Every row gives one point. Each copy is the shape, with its points in the same order, turned, moved and blurred by noise. Is it also mirrored, or only turned?
In the rows, 128 means zero.

Shape (9 x 3):
[[108 141  82]
 [111  87 166]
 [142 163 107]
 [126 152 122]
 [113 147  86]
 [102 131 109]
 [119 162 166]
 [131 120  89]
 [230 117 167]]
Copy 1, 9 rows:
[[ 89 102 143]
 [173 146 104]
 [ 77 144 146]
 [103 143 149]
 [ 97 113 148]
 [115 116 136]
 [132 174 166]
 [100 117 114]
 [ 88 233  68]]
Copy 1 is: only turned
Copy 2:
[[166 113 161]
 [124 182 104]
 [140  87 133]
 [146 107 122]
 [164 107 156]
 [162 134 138]
 [145 119  76]
 [136 122 163]
 [ 29 103 104]]
Copy 2 is: mirrored
Copy 3, 9 rows:
[[160 149 146]
 [104  73 116]
 [117 173 133]
 [122 150 126]
 [155 154 142]
 [146 131 130]
 [ 97 143  86]
 [137 128 164]
 [ 14 133 170]]
Copy 3 is: only turned
Copy 4 (9 x 3):
[[119 102  82]
 [182 149 143]
 [ 95 140  87]
 [122 146  94]
 [115 104  81]
 [148 115  96]
 [149 183  89]
 [117 105 114]
 [ 82 200 183]]
Copy 4 is: mirrored

Shape (8 x 4):
[[ 55 135 112 128]
 [ 71 165 130 124]
 [158 101 132 140]
 [108 110 205 157]
 [174  93 147  82]
 [ 95 112 117 109]
 [101 187 155 154]
 [146  93 143 112]]
Copy 1:
[[154  76 160 138]
 [130  83 172 163]
 [107 161 118 115]
 [ 50  87 132 107]
 [ 95 190 169  95]
 [144 116 165 112]
 [ 88  86 144 190]
 [ 99 161 146 101]]
Copy 1 is: mirrored
Copy 2, 8 rows:
[[145 121 183 181]
 [149 133 184 152]
 [ 85 123 103 142]
 [ 92  72 168  93]
 [130 107  61 118]
 [126 113 130 171]
 [119 150 191 108]
 [ 99 107  99 140]]
Copy 2 is: mirrored
Copy 3 (8 x 4):
[[170  90 146 179]
 [134 117 138 183]
 [130 135 129  74]
 [ 87  60 102 115]
 [142 160  87  73]
 [173 113 125 142]
 [ 92 127 146 177]
 [133 126 107  84]]
Copy 3 is: only turned
Copy 4, 8 rows:
[[118 120 131 201]
 [116 138 162 181]
 [143 111 105  95]
 [ 61 108 147  95]
 [136 167  87  83]
 [124 128 100 167]
 [126 124 198 148]
 [121 134  84 105]]
Copy 4 is: only turned

Shape:
[[ 63 155 138  80 110 141]
 [153 145 122 155 115 120]
 [ 98 195  69  94 147 110]
 [152 140 165 127  73 139]
 [ 74 143 168 151  65 123]
 [146  84 156  87 104 117]
 [155 102 138 109  99 117]
 [ 67 140 121 142 141 103]
 [141  85 157 121 158 147]
 [135 151 136 133 116  51]
 [ 93 123  73 187 151 140]]
Copy 1, 11 rows:
[[113 100 140 155 189 193]
 [116 147 131 113 100 145]
 [ 82  58 156  96 129 189]
 [148 182 113 121 150 156]
 [150 165 146 178 147 201]
 [177 118  97 133 163 120]
 [163 127 121 116 144 120]
 [118  90 141 180 112 183]
 [127 117  87 163 134  97]
 [159 110 103 105  90 192]
 [ 90  98 182 165  76 132]]
Copy 1 is: mirrored
Copy 2 (11 x 6):
[[195 110 128 169 135  89]
 [148 147 124 116 152 177]
 [177 101  83 108  78 124]
 [141 115 155 165 187 172]
 [185 134 122 141 218 117]
 [ 94 148 161 176 154 114]
 [ 97 137 155 140 151 135]
 [176 167  86 119 133 101]
 [129 192 162 162 132 141]
 [110 130  67 138 161 149]
 [175 187 119  60 127 129]]
Copy 2 is: mirrored
